Each row is a point. The last column is the point's height on a tilted bowl or saddle (a function of degree 2), plus a little noise. Count its main directions that bend up, bend down and stay straight.

Points (12 x 3)
[[ -7 -12  19]
 [ 28  -7  23]
 [  0   6  17]
 [ 42  10  39]
 [ 19 -31  29]
 [-22 -27  35]
 [ -4  49  60]
 [ 21  22  34]
 [-31  20  32]
 [-60   6  54]
 [ 11  15  24]
 [ -2  20  25]]
Directions: 2 up, 0 down, 0 straight

Points (10 x 3)
[[-13 -52  15]
 [  1  35  14]
 [-13 -60  24]
 [-57  -1  29]
 [-53  48  60]
 [-21   7   0]
 [ 13 -31   4]
 [  7 -17  -4]
 [ -5  -9  -6]
 [ 35  -9  14]]
Directions: 2 up, 0 down, 0 straight

Points (15 x 4)
[[-11   3  10  46]
 [-21   0  18  48]
 [ 11 -17  16  31]
 [-14 -14 -25  34]
 [ 15 -35 -20  19]
 [ 57  60   4  29]
 [ 22   8   1  53]
 [ -7 -19  36  24]
 [-43  -2  27  60]
 [-20   6 -45  -2]
 [ 47 -31 -38  35]
 [ 44 -28   6  12]
 [-41   6 -35  -5]
 [ 15  22  13  30]
 [ 10 -45  43 -41]]
Directions: 1 up, 2 down, 0 straight

Points (23 x 5)
[[ 11  28  30 -37 -33]
 [-32 -22 -31 -11  -6]
 [-15  22 -28   2 -15]
 [  0 -56  -9   5 -11]
 [  4  23 -14  21 -42]
 [-20   3  -4  10  -7]
 [ 30 -20 -15  20 -43]
 [ 27 -13 -22 -30 -35]
 [-20   8  -8 -33 -25]
 [-25 -19  11  25  -5]
 [  7 -25  24  29 -21]
 [-12  18 -60 -32 -23]
 [-38  -9  -4  38 -19]
 [ -6  27 -19  28 -51]
 [-16   5  22 -29 -24]
 [ 47   3 -26  14 -60]
 [ -1   6 -26  19 -35]
 [-28 -27 -10  -4  -3]
 [  5   6   5  -9 -13]
 [ 13   0  -4 -23 -24]
 [-35   9  -7  21  -9]
 [-44  10  19  -6   6]
 [ 23  22  18   9 -27]]
Directions: 0 up, 1 down, 3 straight

Points (24 x 5)
[[ 43 -52   4  11 -22]
 [ 27 -36  -1  44 -34]
 [-38 -18  15  19  -2]
 [-21  33  60  18 -60]
 [ 29 -33  32  13 -32]
 [-24  25 -52 -48 -55]
 [-27  34  -6  -8  -4]
 [ 10  -3  35   2 -22]
 [ -4  -4  15  34 -27]
 [  1  22  15   1  -9]
 [  6   4  31  15 -20]
 [  6  -2 -17  29 -19]
 [-21  35 -31  30 -46]
 [-30  -3  10  18  -4]
 [ 38  -4   3  -4   7]
 [ -4 -24  23  24 -31]
 [  6  -7  25  35 -32]
 [ 23   0  -8 -33 -20]
 [ 19  -6 -13  12  -4]
 [ -1  -1  17 -43 -21]
 [ 17  17 -34  15 -17]
 [-24 -29  15  20 -18]
 [ -7   5  -1  -6  -1]
 [-24  10  -5 -33   6]]
Directions: 1 up, 3 down, 0 straight

Points (48 x 7)
[[ 37  11   9  -1  -5  29 -14]
 [ -2   1 -21  33   4  -3 -17]
 [-19 -22  39  -7  16   5 -23]
 [-14 -20  26  18  24 -31 -32]
 [-21 -16 -34  -9  -5  12 -10]
 [  5   4 -12  -6  -7 -12  -6]
 [-14 -52 -18   1  58  24 -54]
 [ 10 -26  30 -30  -6 -14 -26]
 [ 17   0   2   2 -10   9  -1]
 [  0   5  -7   2  -5  14  -3]
 [  4  -1  16  16  -7 -24 -12]
 [-13 -11  -4 -12 -10 -20  -6]
 [  6  20  -7   3  29  11 -14]
 [  3 -17   1 -14  32 -19 -19]
 [-44  30  20  27 -15  -1 -44]
 [ 24  25   8 -11 -17   8 -20]
 [  3   3  13   9 -22 -14  -6]
 [ 22  24 -23   6  13  10 -18]
 [ 10   4  16   4  35  15  -9]
 [-20   4  15 -13  22 -11 -21]
 [-18  -5 -34   0   0 -37 -26]
 [-32 -35 -23   3  17  15 -24]
 [-18  -6 -19  46  16   2 -33]
 [-20  22   5  16   7   0 -21]
 [-17  37  29  -6 -23   8 -36]
 [ 37   4  -1  -7   0  10 -10]
 [ 17  19 -20 -21  -2  22 -22]
 [-12  -1  17 -20   6  27 -17]
 [ 33  16  -7 -21  12  27 -22]
 [  0  37   6 -39  -6 -12 -51]
 [ 16   1   4 -27  15  10 -15]
 [  0 -21 -24  34  18 -27 -32]
 [-21  24   2  20   9  -4 -26]
 [ -5  16 -24  25  -8  23 -18]
 [  1 -11   7  31  -6  -8 -10]
 [  5   7   8   3  10   0  -6]
 [ 19  -2 -11  27  -2 -30 -20]
 [-22 -12  30  14  -6  19 -13]
 [  4  15 -10  23 -11  22 -11]
 [ -4  23 -37   9  22 -12 -34]
 [  8  11 -11  34 -10  22 -15]
 [ 13  25  13 -43  24 -27 -52]
 [ -9  -6   9  -2  21 -16 -13]
 [ 25  18   2 -60  -3   9 -60]
 [ 19   2  14  15  13 -19 -13]
 [ -2 -27  10  -1 -52 -11   4]
 [-23 -10   4   1 -23 -23  -5]
 [  9   0  -6  21 -16  25  -4]]
Directions: 0 up, 5 down, 1 straight

Points (42 x 7)
[[  4   8   1  -6  35 -21 -22]
 [ 19  21 -26  15   7  19 -18]
 [  2   7  -6   6 -11 -17  -6]
 [-12   2 -37 -17   1 -46 -42]
 [ -9 -27 -11  27  11 -16 -33]
 [  9 -23 -25 -16  42 -17 -41]
 [ 23 -60  10   8 -27  15 -56]
 [ -3 -44 -26 -18  46  -5 -58]
 [ 40  18  49 -22  29  -3 -40]
 [ -8 -14  -8   5  -8  11 -12]
 [  9 -29 -14  19   0  14 -21]
 [ -6  -4  -3  -7   7  18  -9]
 [ 25  22   3  16  -8 -22 -12]
 [  2 -35 -33  10  -4   2 -28]
 [-17 -32  22   6  -4 -10 -28]
 [-16  11  17 -37   1  14 -27]
 [ 14   0   8  11 -14  -5  -7]
 [ 32  23 -19   1  -4 -14  -7]
 [-30   0 -23 -14   8  17 -32]
 [ 19 -34 -14   3  19  -5 -19]
 [-30 -24  -5  13 -25   8 -39]
 [ 49  10 -15  15  33 -23 -35]
 [ -3 -13  41  -6   0  -2 -21]
 [  5  24  25 -17 -14  -6 -18]
 [  1  -8 -10   0  15   2  -8]
 [ 27 -15  14 -12  23  25 -16]
 [ 40 -10  -6 -25 -13  -3 -11]
 [ -3  -7   2 -18   0  12  -7]
 [-30  29 -14 -11 -29   3 -41]
 [ -2 -31 -11 -29 -20  -7 -24]
 [-20  -7  -4  -9  40   3 -32]
 [ -9   4   5  16   0   2 -13]
 [-30 -14   5   9  47   1 -48]
 [-10  24   3  12  32 -15 -33]
 [ 16   8  23 -18  -3 -26 -12]
 [ -2  26   0 -27  15 -16 -22]
 [-11  43  -1 -38 -31  28 -60]
 [  3 -24 -17  37  17 -15 -39]
 [-22 -32  11 -27 -14 -17 -33]
 [ 17  14  22  13  19 -18 -18]
 [ 14   5  23 -25 -18 -20 -16]
 [-32  18 -15  -2 -22  -5 -33]]
Directions: 0 up, 6 down, 0 straight
